Each row of a before or after table is a point. One or more steps were done to the points. Then noise was added and the rows were shuffled. The steps act on how far a point lies along the listed directions, d1 being the first. Write out the steps. A step turns or swaps two directions, mirrors them in a line or flattens them onto one, adds a multiple of one to another, or multiplies one. Angles are multiples of 10 degrees, from the lower direction toward the higher: turns from -170 to 170, lines from 10 to 170 but not 90. Use the fewest steps. Two steps may share a direction if one is a turn and the other turns, adds or multiplies; they go together, in the order done. Otherwise the lowest direction goes first.

Directions:
(1): [  5 -45 -46]
(2): [-45 -36  30]
(3): [ 46 -30  34]
Before, 8 rows:
[[ -2 -35  58]
 [-12  16 -35]
 [-35 -21  -4]
 [-37 -43 -46]
 [-10 -40 -87]
 [ -6 -43  77]
 [-27 -40   6]
 [  0 -21 -16]]
After:
[[-44 -18  -5]
 [-32 -64 -23]
 [ 21 -23 -25]
 [-33 -13 -21]
 [-50  36  27]
 [  1 -95 -10]
 [-10 -25   8]
 [-67  45  35]]
Steps: turn d1 and d3 by 60 degrees; turn d2 and d3 by -60 degrees

Directions:
(1): [ -3  24 -64   9  43 -15  43  50]
(2): [-32 -55 -43 -23 -47  43  24   7]
Before (9 x 8):
[[ -7  31 -50  18  57 -44  39  47]
 [ 10  -7   0 -25   2  11  16   6]
 [-49 -83  57 -21 -87  75 -37 -55]
 [-29 -58  12 -24 -70  24   1 -34]
 [-18 -16 -22  -8  -8  11  -6  16]
 [ 23  28  64   5  21 -32 -25 -15]
 [-27 -45  -7 -30 -27  46  -6 -13]
 [  2  78  -4  19  84 -51  22  38]
 [  1 -53  15 -31 -62  26 -19 -28]]
After:
[[  2 -12  47 -19 -10  26 -35 -42]
 [ -1  10  21   4   7  -5 -34  -2]
 [-35 -72  74 -16 -79  67 -43 -63]
 [-14 -33  49 -18 -57   6 -23 -52]
 [ 10 -44  32 -27 -57  20 -28 -33]
 [-26 -29 -50 -23 -13  19  47  31]
 [ 11  51 -11  20  66 -57  17  30]
 [-22  53 -50   6  66 -25  55  53]
 [ 15  -5  17 -21   5  -4   5  -1]]
Steps: mirror d1 and d2 in the line at 150 degrees

Directions:
(1): [-46   8  -3  24  55 -56  56 -18  -7 -63  12  -7]
(2): [-16  17 -49  40   6  -9 -72 -18  18 -24 -68 -31]
(3): [-70 -86  -7  -5  -9  41  10  -3 -26  10 -12 -40]
(4): [  11   35   48   20   -8   -6    9   46  -13    8    1 -100]
Before (14 x 12):
[[-18 -26   1 -10  13   5  23  -8 -26 -16   9  -5]
 [ -2  -2  13  -1   5   9  -8   2  -3  -8 -12 -25]
 [  0   4  -3  31 -26   8 -48  27   3  22 -33 -54]
 [-12 -42   7 -22   9  -3  33   0  -4   2  32  33]
 [ 23  26  16  12 -27   9 -33  21   0  20  -2 -43]
 [-19 -28  17 -15  -3   4  31  -2  -9   3  22   2]
 [-18 -13  18  -7  10 -18  35   4  -3 -39  14   0]
 [-40 -49   1 -17   6   1  30  -4 -15  -2  -6 -18]
 [  4  10  23  -2  -5   5   0  18   0  12   4 -44]
 [ -8  -5   6  -1  -2   0   1  17  -1   6 -11 -25]
 [-13  -8  20 -17  14 -26  65  18  -8  -3  39  -2]
 [ 10  24  11  15 -17 -13 -19  26  -8 -10 -16 -46]
 [ 23   8  36   8 -20  13 -21  33  -3  22   3 -46]
 [ 14  39 -13  18   4 -10 -31   2  10 -16 -34 -20]]
After (14 x 12):
[[  37   74   43   39  -19  -19  -23   46   -2    4   -2 -107]
 [  15   48   38   35  -23  -17  -25   56  -16   -4  -25 -120]
 [ -11  -56    0  -40   14   -3   49  -17   -4    0   49   85]
 [  14   43   54   14   -1  -11   13   45   -6    9    8 -101]
 [ -14  -25    4  -12   16    1   32   -8  -26  -16   17    9]
 [   6   29  -15   28  -13    8  -59   13    6   -3  -59  -64]
 [  -3   21   21   10    4  -17    9   31   -2   -4   -8  -51]
 [ -15  -38   44  -37  -12    9   76   38  -24   31   54  -21]
 [ -14  -20   26  -20    7   -8   54   -1   -8   -4   40   18]
 [   3   17   24    9    9   -3   -4   11   -4  -13  -13  -48]
 [ -24  -44   26  -21  -10   13   30   13  -13  -12   17   -9]
 [ -33  -22    4  -11   25  -26   49   -8  -11  -24    6   -3]
 [  39   65   75   31   -3  -23    0   65   -8    4   11 -114]
 [  13   76   15   68    0  -43  -40   43    9  -14  -40 -110]]
Steps: swap d1 and d3; multiply d2 by 1.6; multiply d4 by 2.5

Directions:
(1): [ 40 -26  27  52 -35  68  33 -31  75   9  11 -25 -31  46 -35  -2 -19  13]
(2): [ 45  20  15 -30  18 -14  54 -48  -3 -51 -34   4  73  -4 -68  33  21 -17]
Before:
[[ 14 -31   7  55 -47  57   1 -12  44  40  21 -15 -50  41 -14 -10 -46  10]
 [ -7  25  -1 -21  17 -10   6   5 -16 -16 -25  26  14  -8  -1   5  -3  -9]
 [-14   3 -14 -16  10 -22  -8   2 -23   4 -27  17  12 -16  -3  11  -2  -7]
 [ 36  15   6 -23  -3   0  33 -59  22 -26  -4 -13  24   6 -49  17  -4  -8]
 [ -2  -1   1 -20   5  -7  13   5  -7  -9 -19  22   9  -5  10   6   3  14]
 [ -6  39 -23 -67  40 -73  22 -30 -56 -69 -43  25 101 -41 -33  35  30 -16]
 [ -5  11 -14 -12   2   2 -16  11  -2 -13   3  -4   2  -8   3  -3  19  -8]
 [-53  15 -20 -18   5 -34 -63  50 -48  29  28  14 -26 -37  75 -19 -12  13]
 [ 15 -10  17  -2 -17  15   7 -24  -3   7   3  -7  21  -5 -11   1  20  -5]
 [-57   8 -37 -15  11 -48 -72  50 -53  49   5   6 -15 -16  50 -43   4   3]
 [-39   5 -36 -46  37 -33 -41  20 -59   1  -1  19  12 -40  33 -18   9   3]
 [-28  -9  -5  -9  -1 -17 -27  22 -19  24  22  -1 -18 -15  28  -6   2   5]
 [-41  -6 -19  10   8 -23 -30  12 -23  31  15  27  -9  -1  51 -12  -3   1]
 [-24   7 -21  -1  20 -18 -30  46 -35  34  14  -4 -47 -11  60 -35  -7  19]]
After, 14 rows:
[[ -15   19   -4  -16    9   -4   -8   13  -15   -4  -15   26   -5   -7
    12   -7    1   -5]
 [ -11   -2   -2  -16    3   -8    2   10   -9    2  -16   17    0   -7
    18   -3    1   20]
 [  44   20   13  -30    6   -4   47  -68   20  -39  -11  -10   39    6
   -66   23    2   -9]
 [ -41  -16   -7   -2   -7  -13  -42   34  -20   41   31    0  -41  -15
    47  -14    3    9]
 [ -11    5  -14   -7   -3    4  -25   22    1  -10    6   -6   -7   -9
    16  -10   17   -6]
 [  49  -15   20   33  -32   46   46  -53   42   -1   -3  -14    4   37
   -68   13  -29   -4]
 [ -41   22  -31  -43   26  -63  -22   10  -54  -25  -14   20   45  -37
    19    6    9   -3]
 [ -81    3  -26    4   -2  -25  -96   80  -50   62   50   11  -73  -36
   120  -39  -23   21]
 [  14  -10   17  -11  -15    7   10  -26   -9    5   -3   -9   27   -4
   -13    9   29  -12]
 [ -60  -12  -20   22   -4  -23  -44   34  -25   46   25   22  -33   -2
    73  -21   -8    6]
 [ -29    1  -16   -4   10  -15  -23   19  -23   15  -17   21  -11  -16
    18    5  -10   -1]
 [ -86   -5  -45    6   -2  -38 -109   80  -52   85   25    1  -67  -11
    96  -64   -5   18]
 [ -75   -6  -48  -21   26  -28  -80   53  -53   37   23   14  -39  -36
    85  -37   -8   18]
 [ -43    6  -26    8    9  -14  -51   66  -31   52   28    0  -74   -9
    81  -40  -17   29]]
Steps: add 1 times d1 to d2

Directions:
(1): [-55  42 -37 -41  46   6  16  33  28  -5  19 -10 -36  55  -4 -91  -6 -16
  15 -71   5   8 -55 -29  42 -13  49  58  13   0  34  23]
(2): [-11  74 -34  26 -15 103 -33   5  39 -20  20  10 -16  13   3 -15  84  23
  15  43  42 -61  -1 -36 -37 -26 -28  -9 -15  14 -15 -42]
(3): [-18  40  19  39  -7 -65  -7  51  42  25  27 -56  13  21  17  -2  35 -20
 -32 -11  38 -31 -40  66 -14  41 -49 -38  80 -15 -36  43]
(4): [ 86 -13 -21  44  21  23  33   2 -43  25 -38  -1 -12  80 -12 -31   7 -17
 -39  16 -30 -55   8 -52  27  98  14 -20  25   6  14  -7]
(5): [ 94  45 -30 -69  13 -60 -31  -4 -25 -28 -34  13  59  -9  29 -28  25 -22
  74  21  32  10 -28 -19  36 -16 -21 -11   4  41 -42  15]
Before, 9 rows:
[[  5 -49  -1 -21  47  -9  42 -16 -36   6 -14  30   5 -31 -14   5 -56 -12
   19  -7 -16  44  13 -17  31  -3  40  26 -37   3  12   6]
 [-28  43  -2  10  -5 -51 -14  28  32  17  32 -34   9 -24  24  -6  35  -1
  -15   3  45   1 -25  44 -36 -13 -26  18  51 -14 -28  34]
 [-44 -42  31 -28  -8   8  16 -20   7  -4  30  24  -6 -38   2  21 -41   2
    0 -27 -10  18  16  13   9 -14  43  28 -24   9  29   6]
 [ -2 -25  25   4   1 -92  13   7   6   4 -15 -22  31 -13  12  18 -17 -19
    1 -13 -10  45 -22  52 -10 -12  -3  -1  -1 -23 -29   2]
 [ 18 -40  23  17 -32  59   5 -41 -14  -3 -14  52 -23 -30 -24  80   9  34
  -28  42 -25  -2  44 -10 -43  -3  -8 -14 -42 -31  -1 -56]
 [ -7 -23  27   3 -51  41 -22 -46 -10 -42  -9  35  -5 -39  10  43  13  38
   11  53   8  15  44 -14 -41 -61 -35 -10 -67   7 -11 -39]
 [-53  21   4  50 -30 117   5 -13  30   3  20   8 -42  -8 -21  23  41  33
  -15  47  22 -48  34  -8 -35 -26 -18  -4 -45  10  -5 -29]
 [-22  79   0  33 -27  -9   6  52  55   0  24  -9   8  32  -2 -19  68 -16
   -2  17  57 -48 -30   8 -16  14 -38 -22  48   5 -31   1]
 [-10  25 -48  -3   8  79  -7 -28  21 -35 -13  14  -7 -21   1 -28  24  12
   35  -2  -7  -7  12 -23 -14 -53  10  12 -42   8   5 -33]]
After, 9 rows:
[[ 18 117 -57 -24  23  50 -16  38  50 -15   9   9 -29  74   4 -68 101  -4
   17  -7  49 -61 -70 -43   7   9 -14   8  34  -2 -21 -13]
 [-30 -47  31 -38 -26 -41  32 -17 -15 -16  -6  47  17 -52 -22  36 -59  -3
   26  -9 -18  67  31   1  10 -46  29  29 -43   0  15 -11]
 [ 36 -75  15 -24  22 -88  36 -20 -43   0 -48   5  23  -4   0   5 -64 -24
   11 -26 -51  72  -3  10  27  -5  45  23 -33 -16   2  -8]
 [ 19 -85   7 -47  13 -56  28 -43 -66  14 -25  28   4 -54  -5  18 -85   0
   -2 -11 -46  82  37 -11  12 -21  58  65 -34 -10  30  13]
 [  8  24  -9  53  31  20  23  24  10  25  10  -9  -1  14  -3  -7  30 -15
  -16  28  30 -42 -12   3  -5  46 -20 -22  25   1 -23   5]
 [ 52  94 -52  14  -2  72 -19  16  15 -38 -14   7 -22  98  21 -86 103   3
   18  41  49 -84 -33 -80   6  13 -37 -13   3  34 -20 -21]
 [  4   2   2  15   5  46  23   2  11  10  21  11 -16  40   1 -22  13  -9
  -25  -8   3 -56  -2 -26  15  54  27   4  14  18  22   1]
 [ 15  75 -56  80  -6 121 -16   4  45 -11  -3 -14 -15  31   6 -30 101   9
   -9  40  22 -97   5 -22 -43  15 -38 -41  10   5 -23 -42]
 [-38  92 -44  18   7 113   3  21  50  -5  21  -6 -48  58  -9 -68  76  10
   13  16  49 -75 -24 -45   6 -13  -6  17 -13  27  -7  -9]]
Steps: mirror d1 and d5 in the line at 120 degrees; add -1.5 times d3 to d2; turn d3 and d4 by -140 degrees
